Rows are points. The points of each table are mixes of a few directions, plus a little noise. How many directions does each table use, and how many do they share? Where both have some left over, give the other angles between the two spaces (their principal angles), to ten degrees, smallest first.

First:
[[ 0.70  0.11]
 [-0.28 -0.05]
 [-0.63 -0.10]
 [ 0.15  0.02]
 [ 0.51  0.08]
 [-0.44 -0.08]]
Second, 5 rows:
[[-0.08 -0.14]
 [-0.30 -0.52]
 [-0.21 -0.35]
 [ 0.29  0.49]
 [ 0.31  0.52]]
Directions: first 1, second 1, shared 0; angles 50

First, 8 rows:
[[ 0.38 -0.12  0.23  0.39 -0.09 -0.06]
 [-0.52  0.35 -0.84 -1.24  0.03  0.11]
 [ 0.19 -0.15  0.34  0.60  0.18  0.01]
 [-0.47  0.26 -0.58 -0.45  0.36 -0.26]
 [ 0.27 -0.16  0.30  0.49  0.15  0.15]
 [-0.10 -0.08  0.20 -0.08 -0.07  0.36]
 [-0.20 -0.08  0.38  0.14 -0.41 -0.17]
 [ 0.45 -0.03 -0.02  0.13 -0.15 -0.14]]
Second:
[[ 0.26 -0.35  0.31  0.46 -0.19  0.18]
 [ 0.02 -0.15 -0.05  0.23  0.01 -0.10]
 [ 0.26 -0.23  0.40  0.06 -0.33  0.53]
 [-0.34  0.18 -0.39 -0.84 -0.06  0.29]
 [-0.44 -0.55 -0.89  0.03 -0.01 -0.21]
 [ 0.22  0.44  0.51 -0.15  0.04  0.11]
 [ 0.23 -0.10  0.26  0.58  0.06 -0.23]
 [-0.38  0.46 -0.55 -0.17  0.51 -0.78]
 [ 0.17  0.30  0.39 -0.18 -0.03  0.20]]
Directions: first 4, second 3, shared 2; angles 90

First, 11 rows:
[[ 0.01 -0.19  0.18 -0.26  0.07  0.52  0.23 -0.16  0.33  0.36 -0.43]
 [-0.17 -0.39  0.33 -0.64 -0.08 -0.07  0.24 -0.65  0.94  0.29 -0.94]
 [ 0.09  0.12 -0.09  0.22  0.06  0.24 -0.03  0.27 -0.34 -0.01  0.30]
 [ 0.04 -0.01  0.02  0.01  0.04  0.22  0.05  0.05 -0.04  0.09  0.00]
 [-0.10  0.16 -0.17  0.15 -0.14 -0.88 -0.28 -0.02 -0.14 -0.46  0.31]
 [-0.02  0.22 -0.21  0.29 -0.08 -0.60 -0.26  0.18 -0.37 -0.41  0.49]
 [-0.23 -0.19  0.14 -0.40 -0.18 -0.77 -0.02 -0.56  0.67 -0.14 -0.53]
 [ 0.00 -0.03  0.03 -0.05  0.00  0.04  0.03 -0.04  0.07  0.04 -0.08]
 [ 0.22  0.37 -0.31  0.65  0.13  0.33 -0.18  0.71 -0.98 -0.18  0.93]
 [ 0.08  0.20 -0.17  0.32  0.02 -0.05 -0.14  0.31 -0.46 -0.18  0.48]
 [ 0.09 -0.25  0.25 -0.29  0.16  1.04  0.37 -0.09  0.32  0.60 -0.52]]
Second:
[[ 0.09 -0.45  0.21 -0.44 -0.14  0.01  0.19 -0.37  0.80 -0.02 -0.78]
 [-0.30  0.25  0.08 -0.02  0.18  0.23  0.05 -0.07 -0.23  0.47  0.15]
 [-0.45  0.54  0.02  0.15  0.31  0.31  0.01  0.05 -0.65  0.65  0.54]
 [-0.44  0.56 -0.02  0.20  0.30  0.28 -0.03  0.11 -0.73  0.60  0.62]
 [ 0.38 -0.59  0.07 -0.29 -0.29 -0.23  0.08 -0.20  0.82 -0.48 -0.73]
 [ 0.23  0.08 -0.23  0.34 -0.08 -0.25 -0.19  0.36 -0.36 -0.48  0.42]
 [ 0.19  0.20 -0.28  0.45 -0.05 -0.24 -0.24  0.44 -0.56 -0.46  0.63]
 [ 0.11 -0.31  0.10 -0.24 -0.11 -0.04  0.09 -0.20  0.49 -0.09 -0.48]
 [ 0.16 -0.28  0.05 -0.16 -0.13 -0.09  0.05 -0.12  0.40 -0.19 -0.37]]
Directions: first 2, second 2, shared 1; angles 60

First, 10 rows:
[[-0.54 -0.26 -0.31  0.11 -0.07  0.15 -0.19  0.05 -0.32  0.03 -0.76 -0.07
   0.03  0.45 -0.05 -0.31 -0.09 -0.35  0.21  0.08]
 [-0.02  0.24  0.27 -0.71 -0.26 -0.04  0.38  0.52  0.01  0.01  0.37  0.63
  -0.31 -0.16 -0.18  0.57  0.30 -0.09  0.01 -0.19]
 [ 0.09  0.06  0.00  0.11 -0.22  0.22 -0.71 -0.18 -0.48 -0.08 -0.27 -0.22
   0.12  0.09  0.49 -0.16  0.17 -0.24 -0.22 -0.27]
 [ 0.07 -0.05  0.05 -0.26 -0.33  0.00 -0.09 -0.25 -0.10 -0.08  0.10  0.36
   0.27  0.15 -0.02  0.16  0.07 -0.55  0.20 -0.05]
 [-0.08  0.08 -0.10  0.60  0.04  0.38 -0.42 -0.06 -0.13  0.17 -0.70 -0.82
  -0.27 -0.28  0.19 -0.59  0.23  0.77 -0.27  0.28]
 [ 0.80  0.70  0.35 -0.20 -0.80 -0.12 -0.47 -0.29 -0.26 -0.11 -0.17 -0.70
   0.16  0.04  0.97 -0.10  0.29  0.49 -0.43 -0.36]
 [-0.27 -0.25 -0.06  0.13  0.80 -0.01  0.18  0.42  0.15  0.00  0.55  0.34
  -0.25 -0.26 -0.33  0.23 -0.18 -0.02 -0.10 -0.13]
 [ 0.08 -0.38 -0.07  0.12 -0.13  0.05 -0.02 -0.74  0.16 -0.03  0.22  0.38
   0.53  0.06 -0.36  0.00 -0.08 -0.73  0.41  0.35]
 [-0.12 -0.45 -0.25  0.72  0.84 -0.07  0.39 -0.29  0.63  0.11  0.33 -0.13
   0.07 -0.31 -0.60 -0.24 -0.42  0.33  0.17  0.54]
 [-0.06  0.30  0.10 -0.64  0.16 -0.59  0.93  0.78  0.35  0.00  0.34  0.22
  -0.34  0.22 -0.12  0.45 -0.28  0.41  0.03 -0.25]]
Second, 8 rows:
[[-0.67 -0.35 -0.30 -0.05  0.53  0.18 -0.32 -0.13 -0.20  0.08  0.03  0.35
  -0.38 -0.15 -0.36  0.30  0.11 -0.49  0.22  0.57]
 [-0.22 -0.08 -0.82  0.57  0.92  0.39 -0.48 -0.19 -0.33 -0.13 -0.08  0.24
  -0.28  0.07 -0.19 -0.31 -0.06  0.00 -0.29  0.20]
 [ 0.00  0.10 -0.41  0.44  0.06  0.31 -0.49 -0.30 -0.24 -0.38 -0.36  0.13
   0.10  0.42 -0.21 -0.43  0.14 -0.21  0.05 -0.06]
 [-0.28 -0.08  0.42 -0.55 -0.02 -0.57 -0.06 -0.24  0.33  0.02 -0.12 -0.56
   0.09 -0.03  0.33  0.16 -0.03  0.32  0.26  0.40]
 [ 0.57  0.34  0.65 -0.25 -1.16 -0.22  0.29  0.07  0.26 -0.20 -0.19 -0.21
   0.56  0.31  0.18 -0.18  0.13  0.09  0.23 -0.57]
 [ 0.68  0.32  0.52  0.31 -1.07 -0.24  0.54  0.28  0.12  0.20  0.04 -0.69
   0.24  0.14  0.24  0.09 -0.21  0.05  0.09 -0.52]
 [-0.39 -0.33  0.29 -0.76  0.38 -0.17  0.44  0.33  0.19  0.44  0.51  0.40
  -0.29 -0.67  0.02  0.65 -0.01  0.04 -0.10  0.32]
 [ 0.32  0.10 -0.37  0.30  0.34  0.33  0.11  0.19 -0.14  0.00  0.16  0.38
  -0.03 -0.08 -0.01 -0.25 -0.06  0.20 -0.49 -0.33]]
Directions: first 6, second 5, shared 1; angles 30, 30, 70, 90

First, 9 rows:
[[-0.02  0.15 -0.10 -0.10 -0.15 -0.40  0.03  0.11  0.10 -0.29  0.22 -0.10
   0.10  0.01  0.05 -0.15 -0.25  0.00  0.43  0.13  0.36 -0.10  0.22  0.13
  -0.17 -0.44  0.01  0.16  0.18 -0.10  0.13 -0.14]
 [ 0.03 -0.25  0.18  0.19  0.29  0.75 -0.06 -0.19 -0.18  0.54 -0.44  0.19
  -0.17 -0.01 -0.09  0.28  0.47  0.00 -0.79 -0.23 -0.67  0.19 -0.41 -0.25
   0.33  0.82 -0.02 -0.29 -0.35  0.18 -0.23  0.24]
 [ 0.02 -0.12  0.08  0.09  0.13  0.33 -0.03 -0.09 -0.07  0.24 -0.20  0.10
  -0.07  0.00 -0.04  0.13  0.22  0.00 -0.36 -0.10 -0.30  0.09 -0.18 -0.11
   0.15  0.36 -0.01 -0.13 -0.15  0.09 -0.10  0.11]
 [ 0.05 -0.31  0.22  0.24  0.36  0.93 -0.08 -0.23 -0.21  0.65 -0.53  0.24
  -0.21 -0.01 -0.11  0.35  0.57  0.00 -0.98 -0.28 -0.82  0.22 -0.50 -0.30
   0.39  1.00 -0.03 -0.36 -0.41  0.22 -0.28  0.30]
 [-0.02  0.08 -0.06 -0.07 -0.09 -0.25  0.02  0.06  0.05 -0.18  0.14 -0.07
   0.05  0.00  0.03 -0.10 -0.15 -0.01  0.27  0.07  0.23 -0.06  0.13  0.08
  -0.11 -0.27  0.00  0.09  0.11 -0.06  0.07 -0.08]
 [-0.06  0.36 -0.26 -0.28 -0.42 -1.07  0.08  0.27  0.25 -0.75  0.61 -0.28
   0.24  0.01  0.13 -0.39 -0.66  0.01  1.14  0.32  0.95 -0.27  0.58  0.34
  -0.46 -1.17  0.04  0.41  0.48 -0.26  0.33 -0.35]
 [ 0.01 -0.05  0.04  0.05  0.06  0.17 -0.02 -0.04 -0.04  0.13 -0.10  0.04
  -0.04 -0.01 -0.03  0.07  0.11  0.00 -0.19 -0.06 -0.15  0.04 -0.10 -0.05
   0.07  0.20 -0.01 -0.07 -0.07  0.03 -0.06  0.06]
 [-0.06  0.40 -0.28 -0.31 -0.46 -1.17  0.10  0.31  0.27 -0.82  0.68 -0.32
   0.25  0.01  0.13 -0.45 -0.72  0.01  1.25  0.35  1.05 -0.29  0.63  0.38
  -0.52 -1.28  0.04  0.46  0.52 -0.27  0.36 -0.38]
 [ 0.04 -0.24  0.17  0.19  0.27  0.71 -0.06 -0.18 -0.16  0.51 -0.40  0.19
  -0.16  0.00 -0.08  0.26  0.43 -0.01 -0.75 -0.22 -0.63  0.18 -0.39 -0.24
   0.32  0.77 -0.02 -0.27 -0.32  0.17 -0.21  0.23]]
Second, 8 rows:
[[ 0.00 -0.01  0.00  0.00  0.01  0.01  0.00 -0.01 -0.01  0.02 -0.01  0.00
  -0.01  0.00  0.00  0.00  0.01 -0.01 -0.03  0.00 -0.02  0.01 -0.02 -0.01
   0.01  0.02  0.00 -0.01 -0.01  0.00 -0.01  0.00]
 [ 0.03 -0.22  0.16  0.18  0.25  0.66 -0.06 -0.18 -0.16  0.47 -0.38  0.17
  -0.15  0.00 -0.08  0.26  0.42  0.01 -0.71 -0.21 -0.60  0.16 -0.36 -0.21
   0.30  0.72 -0.02 -0.27 -0.30  0.15 -0.20  0.22]
 [ 0.03 -0.22  0.15  0.18  0.26  0.66 -0.06 -0.17 -0.16  0.48 -0.39  0.19
  -0.15  0.00 -0.08  0.25  0.41 -0.01 -0.72 -0.21 -0.59  0.16 -0.36 -0.21
   0.30  0.73 -0.02 -0.26 -0.31  0.16 -0.21  0.22]
 [-0.07  0.47 -0.34 -0.37 -0.55 -1.41  0.11  0.36  0.33 -1.01  0.82 -0.37
   0.31  0.01  0.16 -0.53 -0.86  0.01  1.50  0.43  1.26 -0.35  0.77  0.46
  -0.61 -1.53  0.04  0.55  0.63 -0.34  0.43 -0.45]
 [ 0.05 -0.33  0.23  0.25  0.36  0.96 -0.08 -0.25 -0.22  0.68 -0.55  0.25
  -0.21  0.00 -0.11  0.35  0.60 -0.01 -1.02 -0.29 -0.85  0.23 -0.52 -0.31
   0.42  1.04 -0.02 -0.37 -0.43  0.23 -0.29  0.31]
 [-0.04  0.20 -0.14 -0.15 -0.22 -0.56  0.04  0.15  0.13 -0.40  0.32 -0.15
   0.12 -0.01  0.07 -0.21 -0.35  0.01  0.60  0.17  0.51 -0.15  0.30  0.19
  -0.25 -0.62  0.02  0.23  0.25 -0.13  0.17 -0.18]
 [ 0.00 -0.01  0.01  0.01  0.02  0.04  0.00 -0.01  0.00  0.03 -0.03  0.01
  -0.01  0.00 -0.01  0.02  0.03 -0.01 -0.04 -0.01 -0.04  0.01 -0.02 -0.01
   0.02  0.04  0.00 -0.02 -0.03  0.02 -0.01  0.02]
 [-0.02  0.13 -0.10 -0.10 -0.15 -0.38  0.03  0.10  0.09 -0.27  0.22 -0.10
   0.09  0.01  0.04 -0.14 -0.23  0.01  0.41  0.11  0.33 -0.10  0.20  0.12
  -0.17 -0.41  0.01  0.15  0.17 -0.09  0.12 -0.12]]
Directions: first 1, second 1, shared 1
